Rows are points. To make a cloud, some directions were put in groups of two or more. Within a group, all points are equally far from the middle, so they leave a hole (a ring in 2 directions, a hollow ball in 3). The other directions are filled evenly. Then the cloud was stretched, turned, moved and blurred a little. How many holes are there, and how many directions does each take, smallest first?

Cloud:
[[ 2.41 -1.39]
 [ 1.60  0.96]
 [ 2.49  2.52]
 [ 1.16 -2.09]
 [-1.20 -1.33]
 [-0.12  2.56]
 [ 0.22  0.40]
 [-1.23 -0.66]
 [ 0.16 -1.05]
 [-1.05 -0.89]
 [-0.92  2.44]
 [ 0.11 -0.42]
 [ 0.43 -1.89]
 [-0.53 -1.60]]
Holes: 0

Cloud:
[[-0.48  1.78 -1.38]
 [ 1.24  3.34  0.34]
 [-1.34  1.53 -1.44]
 [ 0.58 -0.70  2.08]
 [ 1.69 -0.50 -1.15]
 [ 1.11  4.40 -0.06]
 [ 1.00  1.02  0.02]
 [ 2.55  2.32  0.26]
 [ 0.53  1.16  0.29]
 [ 0.17 -1.69 -0.05]
 [-0.19  1.29 -0.25]
 [ 0.01 -0.53 -0.91]
 [ 1.60 -0.55 -0.13]
 [ 2.12  1.76 -0.36]
 [-1.10  1.58  0.13]
 [-0.06  2.76 -1.39]
 [-0.11  0.09  0.85]
 [ 0.81  0.95  0.29]
 [-1.34 -0.90 -0.11]
 [ 0.60  0.49 -0.19]
 [-0.36  3.05  0.71]
 [ 0.21  4.62  0.34]]
Holes: 0

Cloud (28 x 4):
[[ 2.70  1.07 -1.42 -0.42]
 [ 0.98  1.97 -0.81 -1.52]
 [ 0.69  0.56  1.85  1.36]
 [-0.71 -1.99  0.74  1.42]
 [ 2.36 -0.93  0.54  1.53]
 [ 1.68 -3.28  0.27 -1.46]
 [ 1.79 -0.26 -1.32  1.90]
 [ 1.62  2.04  0.04 -0.85]
 [ 1.79 -2.08 -1.20 -0.38]
 [ 2.83 -2.29  0.26 -0.13]
 [-0.78 -1.02 -2.24 -0.19]
 [-1.56  0.06 -1.98 -0.57]
 [ 1.40  0.61 -0.81 -1.83]
 [ 2.88 -0.65  2.03  0.13]
 [ 1.58  0.62  1.57 -1.29]
 [-0.92 -0.90  1.76  1.23]
 [ 1.62 -0.10 -2.35  1.70]
 [-1.08 -1.60 -1.21  0.24]
 [ 0.76 -2.09 -0.73  1.41]
 [-0.28  1.04  1.43 -0.99]
 [ 0.36 -0.14  2.15 -1.81]
 [-0.07  0.47  1.62  1.45]
 [ 0.49 -1.50 -1.57 -1.33]
 [ 2.04  0.42  0.43 -1.53]
 [ 2.27 -2.01  1.00 -1.98]
 [ 0.14 -0.79 -1.95  1.75]
 [ 1.97  0.59 -0.18 -1.56]
 [ 0.09  2.00 -0.36  2.18]]
Holes: 1 (3)

Cloud:
[[-0.16 -1.36  1.66 -2.28]
 [ 0.28 -0.09 -0.44  1.05]
 [ 2.67 -2.10 -1.06 -1.09]
 [-1.09  1.78  0.96  1.34]
 [-0.61 -1.73 -0.68 -1.89]
 [ 1.94 -2.04 -0.71  1.56]
 [-0.32 -1.51 -0.63 -1.58]
 [-1.41  0.82 -0.38  0.31]
 [ 1.94 -0.84 -0.44  1.17]
 [ 1.36  0.63 -0.52 -0.55]
 [ 1.57 -2.00 -0.52  1.69]
 [-1.25  0.74 -0.58 -0.01]
 [ 2.20 -0.54 -0.28 -1.68]
 [ 0.32 -0.70 -1.52  1.63]
 [-0.95 -0.44  1.70 -0.70]
 [-2.44 -0.90 -1.59 -0.46]
 [-1.14  1.45 -0.26  1.43]
 [-1.74 -1.14  0.49 -1.96]
 [ 1.87  0.27 -1.71 -2.34]
 [-1.55  0.59 -1.03  2.46]
 [-2.94  0.63  1.62 -1.09]
 [-1.06 -2.14  2.33  0.09]
 [-0.02 -0.98  2.67 -2.28]
 [ 0.64 -1.24 -1.54  2.05]
 [ 2.88 -1.84 -0.57  0.44]
 [ 0.03 -0.96 -1.81  2.29]
 [ 2.91 -1.67 -1.22  1.08]]
Holes: 0

Cloud:
[[ 0.24 -0.65 -3.84 -0.15 -1.59  0.34]
 [ 0.50  1.18 -1.77 -0.37  3.24  0.37]
 [-0.68  0.28  1.65  0.03  2.51 -0.22]
 [ 1.35 -0.16 -0.92  1.26  3.21 -0.90]
 [-1.87  0.61 -2.06  0.95 -0.18 -1.58]
 [ 1.38  0.28  0.56  0.78  1.35  1.75]
 [ 1.47  0.02 -1.97  1.57 -0.74  0.71]
 [-1.09  1.31 -0.36 -0.33  2.66 -2.60]
 [ 0.62  2.98 -1.44 -0.36 -1.31  0.54]
 [-0.79 -2.38 -2.16  0.36  1.95 -0.25]
 [-1.51 -1.65 -0.97  0.42 -0.17  3.39]
 [ 1.11  0.84 -0.43 -2.18  0.07 -1.70]
 [ 0.80 -0.23 -1.33  2.05  1.68  2.02]
 [ 0.74 -4.04  0.01 -0.95  2.42 -0.25]
 [ 2.92 -1.09 -0.72 -0.54 -1.10 -1.60]
 [-0.80  1.97 -1.17  1.78 -0.75 -0.58]
 [ 0.25  0.77  0.59 -0.91  1.67 -0.73]
 [ 1.33  1.35  1.48 -0.40  2.24  1.33]
 [-1.95 -0.16 -0.90 -0.32  0.53  0.88]
 [-1.44  2.52 -2.15 -0.63  1.46 -0.38]
 [ 2.48  0.70 -0.81  2.23 -0.58 -0.30]
 [-2.52  0.76 -2.20  1.45  3.12  0.44]
 [-0.19  0.75 -1.28 -0.84 -0.34  0.21]
 [-1.02 -0.66  0.04  1.74  0.49  0.40]
 [-0.79  0.84 -0.37  1.26  0.14  0.30]
 [ 1.94 -1.74 -0.29  1.99  2.02 -0.03]
 [ 0.86 -1.02 -2.90  0.11  3.82 -0.18]
 [-0.87  1.17  0.06  2.33 -0.96 -2.16]
 [ 1.30 -0.45 -2.62 -0.57  1.28 -0.59]
 [-0.49 -1.40 -1.27 -1.91  2.92  0.41]
 [-3.29  3.61 -1.75  0.92 -0.04 -1.23]
 [-0.75 -1.10 -2.17  1.76  1.18 -0.97]
 [-1.20 -2.22 -1.38 -0.61 -0.36 -0.22]
 [-0.53 -0.95 -2.49 -0.39  0.62 -0.09]
 [ 1.91  1.22 -0.17 -0.52  0.78 -3.53]
 [-0.26  1.85  0.56  0.08  2.28 -0.83]
 [ 0.72  1.61  1.73  0.38  2.26  0.37]
 [ 0.45 -2.43 -0.63 -0.72  0.29 -0.20]
 [-0.32 -1.19 -0.32  2.18  1.39 -1.49]
 [-0.52 -1.40  0.30 -0.95  3.07 -1.58]
 [ 0.03 -1.75 -2.08 -1.04 -0.85  0.65]
 [ 1.54  1.20 -1.88 -0.69 -1.11 -0.38]
 [ 0.57 -0.90 -1.50 -1.24  1.18  1.82]
 [-1.54  1.82  0.17 -0.41  0.33  0.54]
 [ 0.47  0.19 -1.05 -0.35  2.46 -2.86]
 [-2.02  1.21 -0.94 -0.45 -0.17 -1.52]
 [-0.48 -1.91 -0.54  1.15  1.14 -0.13]]
Holes: 0

Cloud, 56 rows:
[[ 0.38 -0.97 -1.61 -1.16  1.70  1.65]
 [ 0.99 -1.78  1.07 -0.53 -0.47  1.48]
 [-1.43  0.38  2.11 -0.13  1.45  0.47]
 [ 0.17  2.10 -1.06 -1.37  2.10 -1.21]
 [ 1.68 -0.33 -0.85 -3.00  0.30 -1.08]
 [ 0.00  0.59 -3.28 -0.14 -0.38  0.11]
 [ 1.39  1.45 -0.68 -0.79 -1.37 -2.37]
 [-2.35  0.49  0.07 -1.90 -1.28 -1.34]
 [ 3.27  0.62  0.24 -1.53  1.31  1.54]
 [-0.11  1.56  2.71 -2.13 -1.26  0.47]
 [ 0.43  2.81 -2.00  0.20 -0.67  1.48]
 [ 0.10  1.32 -0.78 -1.26  3.13  0.85]
 [ 0.42  0.35  1.73 -2.23  0.68 -2.30]
 [ 2.23 -0.07  2.15 -0.93 -1.77  0.07]
 [ 2.97 -0.37  0.29  0.84 -0.86  0.61]
 [-0.55  1.67 -2.42 -1.30  1.88  0.10]
 [ 0.54  1.64  1.52  1.88 -0.31 -0.48]
 [-0.93  0.78  1.44 -3.17 -0.40  1.96]
 [-2.52  1.47  0.00 -1.50  1.61  0.06]
 [-1.75  2.78 -0.60 -2.21 -1.17  0.71]
 [ 2.63 -1.15  1.73 -0.70  0.21  0.31]
 [ 0.73  0.99  2.17 -0.19  2.42  0.06]
 [-0.60  0.76  1.79 -0.37 -0.70  2.67]
 [-2.30  1.06  1.17 -2.75  0.56 -0.51]
 [ 1.52  1.95 -1.96  0.94 -0.31 -0.54]
 [ 1.84 -0.53 -0.29 -0.35 -2.53  1.31]
 [-1.16  1.67  0.91  1.00  1.48  0.79]
 [ 1.08 -0.48 -0.71 -0.06  0.98 -1.91]
 [ 1.74  0.48  2.97 -0.49  1.18  0.20]
 [ 1.74  1.54 -2.35  0.52 -1.00 -0.25]
 [ 1.26 -0.90  0.31 -1.22 -1.90  2.22]
 [ 0.93 -0.57 -1.02 -3.51  0.50  1.67]
 [ 2.38 -0.63  0.67 -0.15 -2.17  0.77]
 [ 0.17 -0.08 -1.67 -0.57  2.02  2.21]
 [-1.19 -0.62 -1.24 -2.04 -0.88 -1.19]
 [ 2.02  1.26  1.87  1.29 -0.42  0.10]
 [ 2.25 -1.10  2.22 -0.57  0.37  0.08]
 [ 2.20 -0.14 -0.08  1.44  0.76 -0.45]
 [-1.70 -0.03  0.58 -1.47 -0.70 -2.16]
 [ 2.46 -1.19  1.52  0.01  0.53  0.12]
 [ 1.27  0.78  1.68 -2.19 -1.78 -1.47]
 [ 1.89  0.86 -0.90  1.65  0.01 -0.82]
 [-0.99  0.81  0.87  0.62 -0.53 -2.49]
 [ 0.16 -0.54  3.14 -1.52  0.24  0.50]
 [ 0.21  1.58  1.88 -0.01  1.47  2.12]
 [-0.07 -0.30 -1.26  0.23 -1.87 -1.66]
 [ 0.77  1.08 -0.31 -0.57  1.10  3.56]
 [ 2.77 -0.73 -0.27 -0.88  1.76  1.08]
 [-0.22  0.19 -0.42 -3.41  0.88  2.53]
 [-0.81  0.90 -0.13 -0.50 -2.57  2.17]
 [ 0.47  0.30  0.97  1.61 -0.01 -1.75]
 [ 0.38 -0.29 -1.77 -3.40  0.92  0.80]
 [ 2.01  1.65  0.84 -0.14  1.70  2.13]
 [-0.29  1.81 -0.47 -1.11 -1.55  3.01]
 [ 0.89 -1.30  0.01  1.18 -0.45 -0.49]
 [-0.25  1.07  2.52 -1.83 -1.65  1.09]]
Holes: 2 (3, 3)

Cloud (84 x 8):
[[-0.37  1.32 -3.68  1.01  0.68 -0.73 -0.60 -0.43]
 [-0.13 -0.47 -1.74 -1.41  0.73  1.40  1.01 -1.75]
 [ 1.04 -0.39 -1.99 -1.44  2.27  0.08 -0.44 -0.65]
 [ 0.24 -0.11  0.45 -1.23 -1.57 -2.86 -0.07  2.28]
 [-1.10  0.79 -0.98  0.19  1.87  2.43 -0.50 -3.14]
 [-1.94 -0.78  0.99 -0.86 -0.15 -1.11 -0.86 -1.52]
 [-1.89 -1.62  0.58 -1.87 -0.71  0.16 -0.65 -0.46]
 [-0.19 -0.24 -2.35  1.95  0.97 -1.04 -0.31 -1.78]
 [ 1.60  2.75 -0.08 -1.51  2.23 -1.22  0.93 -2.11]
 [-0.04  1.91 -1.20  1.27 -0.70 -1.66  1.39 -0.10]
 [ 0.09  1.58  0.30 -1.74  1.97  0.71 -1.65  0.97]
 [ 1.23 -0.48 -2.08 -0.64  1.01  0.83 -0.65  0.65]
 [-0.64  0.15  1.52  0.36  0.96  1.92 -0.29 -1.49]
 [-0.93  1.20  0.39 -2.41  1.65  1.28  1.68  1.80]
 [-0.87  1.75 -1.29  1.54  0.46 -0.31 -1.43 -2.40]
 [-3.99  2.09 -1.03 -0.97  1.26 -0.97 -0.89  0.02]
 [-0.21 -1.13  0.74  1.24  1.77  2.99  0.66  0.34]
 [-1.25  2.68 -1.24  0.65 -1.68  0.49 -0.22  1.93]
 [ 0.60  0.07 -0.75  0.57  3.54 -1.25 -0.92 -2.21]
 [ 0.48  0.45  0.65 -1.55  2.18  0.20  2.79 -0.28]
 [-0.89  3.32 -2.81  0.37  1.34  1.55  1.25  0.78]
 [ 0.48 -0.95  1.27  1.23  1.81 -0.34 -0.92 -3.04]
 [ 0.93 -0.81 -1.47 -1.26  2.65  0.45 -1.38 -0.57]
 [-1.24 -0.07 -1.31  0.03 -1.51  1.44 -2.02 -1.67]
 [-1.38 -1.13 -0.44  0.01 -2.07  0.57 -1.23  1.64]
 [-2.13  2.10 -1.50 -2.44  0.81 -1.94  2.70  0.80]
 [-1.67  0.54 -2.17 -0.23  0.80 -0.51 -1.99  0.88]
 [-0.09  0.89  1.36 -1.67  0.70  2.11 -0.42  0.75]
 [ 0.29 -0.06 -1.57 -0.10 -2.07 -1.31 -2.03  0.69]
 [-1.09 -0.82 -2.16  1.68  0.72  0.89 -0.97  0.08]
 [-0.53 -1.96 -1.55  1.29  3.33  1.81 -0.57 -2.02]
 [-1.12  0.59  1.86 -0.44 -0.82  1.28 -1.27  2.01]
 [-1.75 -0.02 -0.82 -1.47 -0.13  1.86 -2.08 -0.39]
 [ 0.89 -0.70 -0.56  1.11  0.71 -2.30  0.81 -0.28]
 [ 0.22  1.11  1.31 -1.84 -1.69 -1.80 -2.53  0.36]
 [-0.38  0.13 -1.16  0.31 -1.03 -0.93 -3.22  0.23]
 [-1.48  2.74 -2.26  0.44  0.19  0.03 -2.29 -0.59]
 [-0.24 -0.50  3.30 -0.56 -0.52 -0.36 -1.16  0.15]
 [-1.00 -1.58 -0.55 -0.76  0.29  2.12 -1.69 -0.94]
 [ 0.52 -0.08  2.80 -2.07  1.25  0.19  1.21  0.24]
 [ 2.38  0.92  1.42 -0.51  0.20 -1.93  0.57  0.38]
 [ 2.06  1.46 -0.94 -0.57  1.94  1.27  0.63  0.74]
 [-2.27  0.46 -2.18 -1.07 -1.89  1.56 -1.08  0.72]
 [-0.17 -1.03 -0.14 -1.82  3.15  1.22 -1.04 -1.14]
 [ 1.85 -1.26 -0.34  0.76 -1.15  0.38 -0.89  0.91]
 [-2.42  0.15 -2.18  0.60  1.64  0.33  0.70  0.36]
 [ 2.06  1.18 -1.38 -0.26 -0.95  0.99  0.15  0.54]
 [-3.44  1.25 -2.08  0.06  0.82  0.79  1.41  1.20]
 [-0.89  0.24  0.70  0.58  1.53  2.41 -0.81 -1.80]
 [-3.09  0.50 -1.29  0.06 -0.83 -0.12 -2.54  0.72]
 [ 0.78  1.63  1.26 -2.36  0.15  0.02 -0.09 -1.08]
 [-2.92  2.70  0.05  0.09  1.32  0.45  0.05  0.79]
 [ 0.56 -2.99  0.43 -0.49  1.38  0.92  0.80 -1.63]
 [-0.01  1.54  1.54 -2.07  2.77 -1.30 -0.01  2.47]
 [ 1.15  2.17  0.56 -1.38  2.28 -0.38  1.92 -2.00]
 [-0.66  0.11 -0.10 -2.67  1.75 -0.65  1.31  2.46]
 [-0.39  1.40 -0.07 -0.45  2.54  3.00  0.16 -1.13]
 [ 1.24 -0.24 -1.41 -0.86  1.90  1.20  2.42 -1.77]
 [ 1.01  0.96  0.50 -0.75  1.73 -1.01 -2.53  0.80]
 [-1.44  0.82  0.41 -1.12 -0.72  0.27 -3.38  1.46]
 [-1.35  2.07 -2.24 -1.28  1.53  1.81  0.24 -3.38]
 [-1.92  1.31 -1.66 -1.16  2.20  0.67 -1.51 -0.19]
 [-0.08  2.97  0.20 -0.27 -0.41 -1.26  1.88 -1.39]
 [ 2.24  2.89 -0.67 -1.51  0.43  0.73  0.48 -0.46]
 [-0.35  2.95  0.40 -3.29  0.77 -1.34  0.33 -0.89]
 [-0.60  3.35 -0.09 -2.79  0.04 -0.78  2.65  0.20]
 [-0.09 -2.35  0.55 -0.79 -0.90  0.88 -0.21  0.33]
 [ 1.13 -1.09 -1.16 -1.47  0.97  1.05 -1.80 -0.64]
 [ 0.18  2.23 -0.21 -1.18 -0.45  1.71 -1.72  0.08]
 [-1.55  0.99 -0.76  0.10  0.60  2.43 -1.28 -2.17]
 [-0.52  1.97 -0.13 -0.81  2.75  0.99 -0.91  0.73]
 [-0.14  1.65 -1.79 -0.99 -0.83 -2.61 -2.27  0.17]
 [ 0.87  1.39  0.62 -1.20 -0.26  0.16 -0.65  2.52]
 [-1.31  1.26 -1.92 -2.66  0.69 -1.15  1.74 -0.53]
 [-0.84 -1.95  1.07  0.69 -0.19 -1.46 -3.27  0.57]
 [-1.33  0.75 -2.24 -0.94 -0.10 -1.01 -1.66  1.89]
 [-0.56 -0.65 -2.11  1.69  2.45  0.51  1.53 -1.94]
 [ 0.69  0.11  2.85 -0.58 -0.30 -0.86  0.07 -0.19]
 [-1.76  2.09 -0.43 -0.09  0.51 -2.26 -0.86 -1.34]
 [ 1.05 -1.09  2.41 -1.07 -0.65 -2.24  0.50  1.98]
 [ 0.10 -0.56 -0.89 -2.44  0.60 -0.85 -1.00  1.44]
 [-1.77  2.95 -1.03 -0.69 -0.16  2.62  0.45  1.07]
 [ 1.94 -1.86  0.16  1.95 -0.55  1.31  0.21 -0.98]
 [ 0.56  3.84 -1.09 -0.07  1.08 -1.56  1.13 -3.10]]
Holes: 2 (2, 4)
